Each row is a point. Each copy is the shape, with its points in the same order, turned, moved and blurred by noise. Some copies are also mirrored. Which?
(in the rows, 128 means zero)

Shape (7 x 3):
[[144 131  84]
 [ 52 112 123]
 [131 115 175]
 [107 170 161]
 [169 124 113]
 [145 138  75]
 [143 103 127]]
Copy 1 (7 x 3):
[[153  99 101]
 [ 65 122 148]
 [142 172 168]
 [ 90 183 109]
 [171 124 101]
 [137  96  78]
 [156 126 137]]
Copy 1 is: only turned
Copy 2:
[[ 85 122 128]
 [106 219  99]
 [168 158 122]
 [140 177 176]
 [124 111 125]
 [ 71 121 131]
 [127 131 110]]
Copy 2 is: mirrored
Copy 3:
[[ 94 151  94]
 [ 70  96 168]
 [159 117 149]
 [141 162 179]
 [136 155  87]
 [ 89 165  91]
 [127 125 109]]
Copy 3 is: only turned
Copy 4, 7 rows:
[[178 116 114]
 [ 86 131  60]
 [ 99 152 154]
 [117 190 126]
 [162 130 145]
 [184 130 112]
 [129 114 146]]
Copy 4 is: only turned

Shape, 7 rows:
[[116 157 129 171]
 [138 166 131 173]
 [137  63 124 102]
 [126 181 149 137]
 [174  99 111 113]
 [121 182 126 141]
 [137  84  70  84]]
Copy 1:
[[111 145 140 165]
 [114 158 125 167]
 [166  75 116  93]
 [107 176 144 128]
 [150 109  79 105]
 [ 89 162 136 136]
 [113  61  85  84]]
Copy 1 is: only turned
Copy 2 (7 x 4):
[[130 148  89 155]
 [141 164  98 158]
 [132  69 146  87]
 [100 169 121 141]
 [162 113 159 101]
 [117 175 101 125]
 [164 111 135  46]]
Copy 2 is: only turned

Shape, 12 rows:
[[138  97 144 151 140 134]
 [134 122 109  86 152 121]
 [117 170 114 132 122 171]
 [136 105 150 180 121 138]
 [156  97 181 168 116  90]
 [167 102 181 161  91 148]
 [200 138 173 143 116 119]
 [138 193 114 101 120 145]
 [123 178 142  99 167 161]
 [125 176 100 108 156 104]
 [ 98 149 129  69 129  96]
 [195  82 160 168  95 123]]
Copy 1 (12 x 6):
[[155  89 165 132 139 120]
 [121  97  89 126 148 105]
 [ 94 148 144 159 148 143]
 [158  94 188 148 123 129]
 [189  81 169 119  84 138]
 [174 129 196 120 101 116]
 [197 142 144 118 102 140]
 [109 166 103 143 127 145]
 [100 141 113 109 169 160]
 [117 112  74 153 140 158]
 [ 85  98  83 112 106 128]
 [208 114 182 137 100  99]]
Copy 1 is: mirrored
Copy 2 (12 x 6):
[[175 116 137 129 138 110]
 [114 165 128 118 142  88]
 [ 91 116  84 129 147 134]
 [177  93 135 131 120 128]
 [184  86 158  85  98  98]
 [188  91 119  81 124 147]
 [169  88 111  61 140  97]
 [ 74 119  83  93 144 112]
 [ 75 127 124 104 183 123]
 [ 79 126 120 122 137  69]
 [ 69 157 149  99 104  94]
 [217 100 111  79 115 103]]
Copy 2 is: mirrored
Copy 3:
[[136  99 140 149 152 154]
 [113 115 117  87 158 121]
 [139 180 113 132 128 128]
 [149 106 147 175 139 148]
 [170  70 175 170 162 121]
 [197 100 172 158 119 158]
 [210  97 151 119 156 121]
 [154 179 118  97 134  84]
 [140 189 134  89 172 126]
 [127 151 107 106 169  78]
 [101 129 155  85 145  80]
 [197  64 151 155 124 145]]
Copy 3 is: only turned
Copy 4, 12 rows:
[[139 125 144 189 134 105]
 [106  94 123 118 159 121]
 [ 99 150 124 145 108 167]
 [152 144 141 196 113 112]
 [165 130 169 179 104  65]
 [175 129 142 191  87 121]
 [156 108 118 154  63  82]
 [ 86 133 117 100  92 144]
 [ 60  99 127 139 105 137]
 [ 73 130 133 108 121 106]
 [104 107 179  90 142 115]
 [203 118 126 173 105  94]]
Copy 4 is: mirrored

Shape:
[[145 156 148 140  97 138 145 158]
 [191  76 114 173 143 115 132 130]
 [136 138 100 125 125 172 117 162]
 [153 162 177 146 205 181 143  85]
 [109  99 106 148  85 103 149 169]
 [182  80 115  84 180 147 180 119]
 [ 93 159 126 114 115 130 163 146]
 [131 115 139  85  96 100 110 139]
 [ 89 141 111 165 150  72  73 128]
 [199 122 109 138 117 121 143 150]
 [121 153 115 106 127 151 160 104]
 [172 134 168 128 213  29 126 157]
 [120 105 110 150 115 113 148  86]
 [140  94 125 112 168  90 142 152]]
Copy 1:
[[147 120 124 113 103 167 165 133]
 [160  70 129 201 113 115 132 121]
 [164 123  79 117 153 141 139 117]
 [159 190 164 201 172 167 170 103]
 [103  81 101 105  94 114 138 141]
 [172 113 149 163 139  80 154  45]
 [121 158 120  86 115 128 158 127]
 [148 107 157  82 113 133  99 121]
 [124 137 127 136 145 109  85 212]
 [187  90 122 144  90 129 153 119]
 [143 177 113 123 117 126 142  97]
 [175 107 231 159 146  76 158 187]
 [111 138 123 161  93 112 108 119]
 [143 101 161 134 143  79 139 124]]
Copy 1 is: only turned
Copy 2 (14 x 8):
[[ 88 149 113 144 109 123 135 144]
 [177 126  78 172 117 132 169  94]
 [112  99  90 134 122  88 115 145]
 [ 90 121 118 131 229 119 159  80]
 [153 136  92 121  75 148 133 171]
 [178 135 113  91 143  75 157  65]
 [ 99 143 112  86 122 135 106 151]
 [150 135 159 138  97 126  95 137]
 [155 118  88 161 153 193  67 152]
 [134 144  89 161  92 104 141  93]
 [ 99 112 119  88 132 126 117 107]
 [187 229 103 171 180 150  93  88]
 [145 100 108 112 112 178 142 110]
 [189 161 103 122 139 122 117 116]]
Copy 2 is: mirrored

Shape (15 x 11):
[[128 109 125 115 142  85 136 138  98 173  46]
 [ 74 141 104 146 155  83 153 158 194 153  56]
 [162 161  74 148 192  90 170  79 128 148 138]
 [ 96 158 105 138 149 133 106 120 110  91 117]
 [145 121 133 175 121  92 116  88 183 134 116]
 [157 116  48  67 186  85 106  81  90 164 119]
 [114 124 136 176 154  73 114 122 122 134  78]
 [126 132 144 115 141 121 139 102 110  69 129]
 [115 141 112 100 114 170 102 159  94 118  94]
 [163 101 123 141 155 125 110 140 132 108 135]
 [119 147 155 135 153  92 174 117 165 165 138]
 [154 135 111 102 176  73 131 119 113 165 176]
 [151  65 104 151 108 122 114 111  95  95 171]
 [128 160 103 164 118 108 135 102 121  83 163]
 [128  82 121 133 147 188 117  77 105 127 192]]
Copy 1, 15 rows:
[[153 110 129 120 201 143 142 122  94 133  65]
 [ 80 116 105 121 214 150 149 122 195 144  81]
 [157 143  67 131 157 175 102  46 137 148 153]
 [100 129 130 124 143 144  60 129 135 109 132]
 [152 123 111 156 117 123 125 111 193 158 100]
 [188  68  85  97 182 180  83 104  74 171 156]
 [140 120 125 157 169 140 105 107 153 118  64]
 [153 128 146 112 140 114  93 115 142  87 154]
 [ 97 129 149 106 138 144 105 182  85 110 127]
 [165 114 132 150 128 172 122 134 148 108 143]
 [114 118 125 123 140 134 165  51 161 137 118]
 [157  65  98 113 124 179 127  61 111 124 146]
 [173  99 107 190 103 119 105 148 116  98 170]
 [123 134  83 139 107 118  77 103 158  98 150]
 [140 108 161 186 104 133 102 117 103 143 217]]
Copy 1 is: mirrored
Copy 2 (15 x 11):
[[141 134  91 119 150  52  97 122 119 164  71]
 [ 83 170  69 108 123  65  92 105 203 139 103]
 [146 210 105  96 170 129 174 156 138 120 125]
 [ 87 164 152  95 109 142 109 134 124 122  89]
 [145 145 141 134 122 103 150 112 191  82 102]
 [172 154 118  46 151 111 170 185 120 192  83]
 [103 154 135 121 160  74 121 111 148 110  69]
 [114 125 139 100 136 164 119 107 111 105 112]
 [106 125 133 127  77 130  75 153  97 156  86]
 [119 106 139 136 144 140 127 163 152 121  98]
 [128 164 121 132 154  96 121 102 165 124 170]
 [145 152 149  84 179 100 155 172 130 150 151]
 [113  82 156 128 118 133 187 165 110  97  99]
 [102 163 151 102 114 145 148 144 118  66 126]
 [121 118 177 155 106 174 194 145 112 159 125]]
Copy 2 is: mirrored
Copy 3, 15 rows:
[[155 168 155  99 120 115 106 110 139 166  59]
 [101 162 130 139 185  83 155 149 163 199  70]
 [185 144  54 117 208 129  75 118 168 149 124]
 [ 97 115 110 142 137 153  98 140 163 127 132]
 [161 128 120 166 196  89 131 136 108 105 109]
 [146 114  66  59 153 121  61  45 145 136  88]
 [142 139 169 138 177 121  94 144 144 139  84]
 [144 118 116 130 138 162 132 128 177  84 128]
 [ 96 135 107 115  69 144 119 139 127 135 123]
 [152 101 110  94 155 139 125 155 115 105 115]
 [167 176 123 119 195 102 152 127 154 143 147]
 [159 142  97  54 189 105  92  99 148 118 153]
 [180  50 115 115 120 116 104 138 133  88 145]
 [147 108  93 155 158 115  94 156 172  90 156]
 [172  59  95 126 131 163 127  96 107 124 195]]
Copy 3 is: mirrored
Copy 4 (15 x 11):
[[163 121 121 147 149  71 145 151  90 136  31]
 [128 100 128 161 183  60 122 144 132  38  52]
 [174 190 117 116 192 114 145  76  74  82 111]
 [137 140  91 143 143  89  90 137 116 111 140]
 [161 143 184 143 168  94 133  96 164 101 109]
 [146 155  82  59 187 129 121  84  76 157  60]
 [167 122 140 179 178  54 133 121 123 127  90]
 [140 148 114 119 140 100 148 160 127 131 160]
 [142 120 100 129  92 119  76 172 106 130 102]
 [175 112 148 125 157 133 117 130 107 130 134]
 [114 150 175 147 162  97 160 120  91  74 106]
 [128 143 151  96 172 111 137  83  47 125 111]
 [182  99 127 112 101 127 147  88 127 152 158]
 [161 161 125 120 129  81 119  96 121  94 177]
 [130 142 117 143 110 194 139  83 124 149 157]]
Copy 4 is: mirrored

Shape (17 x 12):
[[150 173 118 144  74 165 143 158  92 107 142 126]
 [137 120 144 109 145  80 160 156 112 191  68 112]
 [116 147 142 127  52 114  97 149 134 119 112 112]
 [ 88 164 157  96 119 120 140 138  71 116 142 119]
 [121 155 102 116 124  58 145 141  93 116 146 123]
 [108 148 120 164 143 128 190  76 173 197 138 176]
 [116  91 172 146 153  71 149 141 107 132  86 128]
 [119  88  88 139 152 134 158  39 179 197 131 162]
 [125 185 109 179 105 165 112 101 152 158 145  96]
 [146 121 176 117 136  52 167 166 116  99 113 112]
 [130 148 157 108 156  78 147 129 120  99 133  93]
 [154 109 172 106 132  83 146 159 124 122 107 108]
 [143 192 116 154  94 138 123  80  86 118 111 144]
 [ 93 101 101 188 156 115 158  97 163 180 124 139]
 [120 144 112 153 166 129 106 117 176 168 138 177]
 [160 162 151 160  59 134  84 131  87 150 173 111]
 [136  86 138 104 163  81 139 156  95 102 116 105]]
Copy 1 (17 x 12):
[[102 144 105 143  71 106 169  62 108 131 128 116]
 [115 130 101 166 158 120  86 127 148 175 104 197]
 [103 189 109 145  84 119 146 144  97 166 137 124]
 [106  92  83 131  68 113 128 139  97 133  99 140]
 [ 70 109  99 107  88 130 159 136 139 160 121 185]
 [166  97 192 137 121 160 113  99 107 124 174 216]
 [145 113  96 163 145 114 135 176 167 151 117 178]
 [132 103 235 150 140 194 103 127 138 117 159 189]
 [106 154 196 128 105  90 151  94  66 124 142 154]
 [138 116  68 112 136 114 153 154 168 186 107 159]
 [119 103 112  86 119 107 143 155 140 161  87 153]
 [128 130  86 129 148 119 130 145 158 179 107 135]
 [106 140 157 136  39  86 132  97 140 118 139 151]
 [137 117 189 163 155 152 151 140 116 115 150 216]
 [121 139 160 108 148 142 115 126 111  81 181 183]
 [ 76 134 131 151  84  70 152 110  92 161 182  99]
 [ 96 105  88 133 149 135 152 163 172 145  85 143]]
Copy 1 is: only turned
Copy 2:
[[123 118 109 146 104 143 176  64 107 126 134 165]
 [130 128 112 176 193  82 147 145 190 147 125 121]
 [126 118  99 150  85 112 149 142 133 126 174 176]
 [108 157 155 184  91 108 156 116 115 160 128 118]
 [115 119 101 171 119  97 132 123 103 125 119  77]
 [150 113 180 135 221 134  78 105 104 159 172 127]
 [115 106 156 143 138  57 120 132 184 135 115 107]
 [154 102 178  83 221 171  89 152 132 161 175  93]
 [201 135 134 135 128 168 112  86 116 123 174 154]
 [ 78 139 111 154 129  43 132 109 162 113 125 103]
 [112 175 127 147 115  79 123 110 140 107 130  87]
 [ 93 144 110 136 136  68 141 119 177 128 136 116]
 [173 101 164 142 122 123 181 100  87 104 149 134]
 [159  90 161 120 183 145  58 120 146 153 135 111]
 [182 133 134  92 178 106  88 122  99 174 139 140]
 [169 105 103 146  77 120 171  70 127 165 198 136]
 [ 92 139 114 126 113  83 143 128 173 140  91  81]]
Copy 2 is: mirrored
Copy 3 (17 x 12):
[[ 98 171 145  97 137  89 101 182  75 154  91 123]
 [158  70 169 103 168 129 147 107 101 113 129 175]
 [ 57 126 142 131 174 112 105 121 102 151  98 119]
 [ 97 171 155 119 144  89 139 129 120 155 165 159]
 [117 130 133 107 175 116 102 161 148 150 141 197]
 [191 129 181 118  84 173  58  94 149 158 114 130]
 [103  62 148 124 110 125 138 117 128 118 147 190]
 [193 113 145 126 104 222  71 110 165 131 142 100]
 [143 153 125 157 136 112  44 123  86 167 104  94]
 [ 96  79 179 139 140 101 143 163 138 129 131 203]
 [119 119 162 168 151  96 127 158 145 125 153 174]
 [101  83 168 147 152 127 163 153 115 121 129 172]
 [107 186 135 119 131 117  47 131 100  96 114 141]
 [171  85 125 119  92 164  71 104 146 156 136 131]
 [170 138 116 154 108 178 103 106 135 160  82 154]
 [ 74 161 146 135 153 142  71 154  37 168 119 141]
 [105  88 121 138 146 122 165 172 141 112 161 180]]
Copy 3 is: only turned

Shape, 15 rows:
[[146  92  85 175 121 134  83 155 159 107 112 107]
 [103 118  84  83  93 101 177  82 147 104  98 138]
 [129 112 116  74 124  93 113 159 133 170  77 104]
 [122 138  75 162 132 110 155 166 169 189 153 117]
 [ 98 185 111 164  81 105 138 102 175 161 130  83]
 [ 91 182 175 171 135 109 136 156 144 125 170 154]
 [ 88 177 169 135 151 168 147 152 147 137  76 138]
 [182 136 143 124 129 108 157 110  93 170 150 142]
 [196 105 141 126 103 107 141 159 145 149 110 148]
 [113 152 133  81  75 147 134  71 173 113 147 103]
 [135 131 163 113  57 120 103  83 121 159 158 138]
 [114 158 119 166  93 172 166  79 176 163 111 133]
 [161  76 122  88  59 152 152 108 109 123 112 172]
 [151 149 148 143  91 125 157 158  94 138 161 132]
 [127 140  64  79  72 142 121 100 153  95  92 166]]
Copy 1:
[[161 119  97 129 122 163  76 130 171  95 114 143]
 [ 71 131 103 112 133 149 171 151 194 151 108  64]
 [ 90  88 137  76 146 121  79 157 139 167 122 109]
 [164  91  75 131 107 153  98 122 146 197 169 108]
 [104  96  57 142  90 151 133  84 132 192  93 128]
 [121 176  66 142  98 111 141 120  98 168 174 168]
 [ 82 151  74 161 159 134 104 169  68 161 130 129]
 [173 131 142 101 141 102 174 132 118 181 127 114]
 [163 113 138  99 154 138 139 175 155 167 122 163]
 [ 75 138  92  89 120 197 178 103 125 151  91 112]
 [119 170 147  84 117 150 158  89 130 185  83 145]
 [121 136  72 174 147 188 151 114 127 196  89 107]
 [127 174 177 102 142 179 163 173 173 155  91 108]
 [158 144 138 127  86 125 160 149 107 165 131 142]
 [ 99 167  83  83 120 179 140 174 177 138  68  76]]
Copy 1 is: mirrored
Copy 2:
[[105 176  76 137 138 136 150 172 185 139 151 107]
 [170 142 106 112 110 122 132  82 152  63  96 154]
 [127 142  74 146 194 113 123 154 108  94  78 141]
 [154 138 123 128 158  89 177 191 131  87 171 157]
 [184 163 145  72 139 115 123 158 132 143 165 154]
 [118 101 191 112 120 105 117 168 118 115 175 107]
 [111 123 187 146 118  86  85 176 147 121  81 140]
 [164  76 124 171 137 139 171 139  91 123 130 111]
 [153  79  88 158 173 129 167 161 153 119 102 103]
 [137 133 143 108 134 167 119  84 144 136 120 187]
 [142  78  87 116 129 151 115 108 102 167 152 146]
 [183 138 149 124  98  91 132 142 160 159 130 177]
 [150  66  53 148 100 156 137 117 162 120  87 150]
 [147  69 128 120 117 162 154 188 116 115 117 123]
 [157 138  77 154 120 163  89 105 195  83 119 172]]
Copy 2 is: only turned
Copy 3 (15 x 12):
[[132 162 145 154 144 158  64 165 129  93  81 146]
 [153 151  37 101 124 116 122 130 105  93 159 116]
 [156 135 124 151 155  73 133 169 114 113 117  79]
 [101 116 125 171 121 119 122 182 194 108 141 149]
 [ 72 134  91 166 138 106  77 100 170 134 153 126]
 [ 67 120 157 162  75 128 129 128 107 139 162 169]
 [ 89 175 150 131  93 136 151 143 119 180 150  99]
 [118 119 101 162 166 109 191 125 120 136 131 181]
 [141 123 111 162 176 116 134 178  89 149 107 165]
 [159 132  84 122 126 124  84  62 133 159 156 125]
 [131 105  94 163 127  82 120  75  95 157  99 164]
 [ 75 150  72 115 130 134 115 112 171 178 131 138]
 [167 142  41 137 129 140 147 137  79 145  88 149]
 [113 111 114 205 124 145 152 140  89 138 139 155]
 [179 200  42 126 112 127 114 126 113 113 133 143]]
Copy 3 is: mirrored
